Each row of a before or after table is a point. One or more steps were done to the points. Then noise was added and the rows were shuffled. The steps act on how far a point lies along the listed directions, d1 being the first. Write out the steps. A step turns or swaps two directions, mirrors them in a line or flattens them onto one, adds a multiple of one to another, or multiplies one. Angles are multiples of 10 degrees, from the lower direction toward the higher: turns from -170 to 170, lines from 10 to 170 but not 90. Use the fewest steps. Two steps may share a direction if one is a turn and the other turns, adds or multiplies; they go together, in the order done. Otherwise the lowest direction goes first.
(in the rows, 128 means zero)

Directions:
(1): [155 101]
(2): [155 155]
Before (14 x 2):
[[118 107]
 [ 88 147]
 [ 89 163]
 [101 121]
 [140 137]
 [130  44]
 [133 148]
 [112 123]
 [115 111]
 [143 100]
 [107 103]
 [109 134]
 [104 143]
 [159  90]]
After (14 x 2):
[[131 100]
 [151 106]
 [215 114]
 [ 86  96]
 [109 106]
 [143 113]
 [159 135]
 [170 148]
 [109 136]
 [102  92]
 [122 111]
 [148 115]
 [130 111]
 [122 140]]
Steps: turn d1 and d2 by 80 degrees

Directions:
(1): [108 133 160 178 127 146]
(2): [149 161 148 137 125  80]
(3): [ 78 137 147  98 109 116]
(4): [138 154 110 133  75 147]
(5): [139 167 147 104 152 162]
(6): [155  98 171 112 105 135]
Before:
[[126 132 102  85 101 129]
 [122 150 134 100 106 153]
 [106 130 150 124 155 112]
 [122 148 121  93 127 148]
 [ 91 101 123 175 127 110]
 [112 120 114 167 170 115]
 [108 118 137 102 152 152]
 [141 120 154 109 136 142]]
After, 8 rows:
[[138 104 158 133 154  87]
 [140 153 157 143  99 116]
 [122  88 181 119 204 101]
 [108 139 140 131 103 108]
 [157 167  88 158  85 176]
 [141 134 128 148  69 150]
 [158 165 105 114  84 195]
 [136 100 155 109 151  82]]
Steps: turn d1 and d4 by 130 degrees; multiply d4 by 2; turn d2 and d5 by -140 degrees; swap d3 and d6

Directions:
(1): [142 158 123 164 148 138 120 186 154 107 107]
(2): [ 89 132 107 116 173 148 156 123 141 165  97]
(3): [160 162  86 101 123 107 143 135  83 130 104]
Before (12 x 11):
[[113 167 128 151 161 148 146 182 173 128  86]
 [153 131 108 117  89 100 113 116  82 110 127]
 [134 157 107 131 156 126 149 154 109 121 111]
 [102 133 140 135 154 139 137 137 142 134 131]
 [105  90 188 152 118 138 109 108 168 113 157]
 [114 111 181 191 124 157  92 156 186  99 168]
 [ 74 116 121 125 175 140 152  99 147 167  93]
 [ 94 108 158 131 129 133 134 100 151 152 143]
 [165  99 170 127 100 119  90 129 144 101 175]
 [139 128 160 161 133 112 119 157 163 102 135]
 [146 133 156 153 116 134  97 149 152 112 142]
 [110 131 127 183 175 153 116 142 198 134 104]]
After, 12 rows:
[[133 155 111 130 164 110 151 159 138 132  91]
 [144 151 126 129 124 114 130 144 108 109 136]
 [117 134 101  85 184 141 154 123 135 173 102]
 [164 171 140 158 111 118 117 192 149  86 114]
 [140 161  88  86 143 114 158 118  87 145  86]
 [190 175  85 159 124 105 114 162 121 103  99]
 [ 75  93 140 139 141 145 123 101 150 145 125]
 [146 150 114 103 106 101 142 110  91 140 129]
 [129 128 153 160 133 131 120 149 141  94 147]
 [129 157 108 123 158 140 131 151 137 153  95]
 [175 132 135 133  79  84 106 114  89  94 142]
 [140 191  63 116 163 133 158 165  98 145  79]]
Steps: turn d2 and d3 by 170 degrees

Directions:
(1): [142 132 109 132 105 123 190 108 109 134  92 129 102 123 135 154 170 180]
(2): [141 114 126 146  76  95 147 121 120 150 156 146 178  71 126 108 112 128]
(3): [132 140  82 124 130 126 126 135 124  55 110 166 156 118  98 127 160 102]
(4): [108 134 112 125 136 164 142 149 200 160  97 135 167 112 159 131 146 123]
(5): [140 106 150 116 139  95 146 141 148 117 164 168  89 120 179 133 163  95]
Before (10 x 18):
[[136 117 146 125 125  95 114 138 158 171 171 125  88 124 179 130 121 113]
 [161 106 160 124 141  82 102 130  87  85 188 166  86 131 132 137 154  80]
 [119 102 120 110  98 116 162 134 158 139 158 174 124  95 177 127 173 102]
 [142 128 152  98 166 130 133 137 138 144 131 127  70 153 161 129 148 140]
 [142 139 111 140 103 112 130 121  91 111 129 144 133 105 101 115 122 123]
 [115 138 164 128 142 146  87 133 111 162 143  75 129 145 121 124  63 128]
 [151  93 124 142  81  85 143 121 132 151 178 146 154  77 135 117 106 114]
 [127 142 135 105 190 147 118 145 153  61 111 149  80 168 137 156 164  94]
 [129 122 191 123 140 148 138 131 168 177 154 110  92 147 154 137 127 134]
 [129 123  90 124 123 163 138 100 113 114  89 132 172 129 104 126 146 139]]
After (10 x 18):
[[126 123  94 125 120 170 155  99 127 141  78 124 169 127 119 133 151 156]
 [142 131 138  95 175 123 100 146 128  93 145 146  89 153 134 116 142 102]
 [138 119 136 122 132  86  84 143 142 124 186 140 100 126 152 119 114  82]
 [125 128 169 117 155 144  90 148 167 105 170 140 127 144 120 117 122  75]
 [137 136 159 109 175 137 149 125 128 103 110 123  38 175 152 170 162 141]
 [126 100 124 111  95 103 154 128 132 122 171 173 111 100 163 124 166 100]
 [173  99 182 128 126  66 126 108  52 115 194 142  43 140 138 148 148 121]
 [143 137 119 142  97 115 146 115  93 136 123 133 122 104 113 122 124 142]
 [109 141 154 126 149 153  78 142 130 152 138  85 149 140 120 120  66 111]
 [154  93 125 142  81  79 140 120 123 144 183 147 150  79 130 116 103 112]]
Steps: mirror d1 and d3 in the line at 40 degrees; add -0.5 times d5 to d4
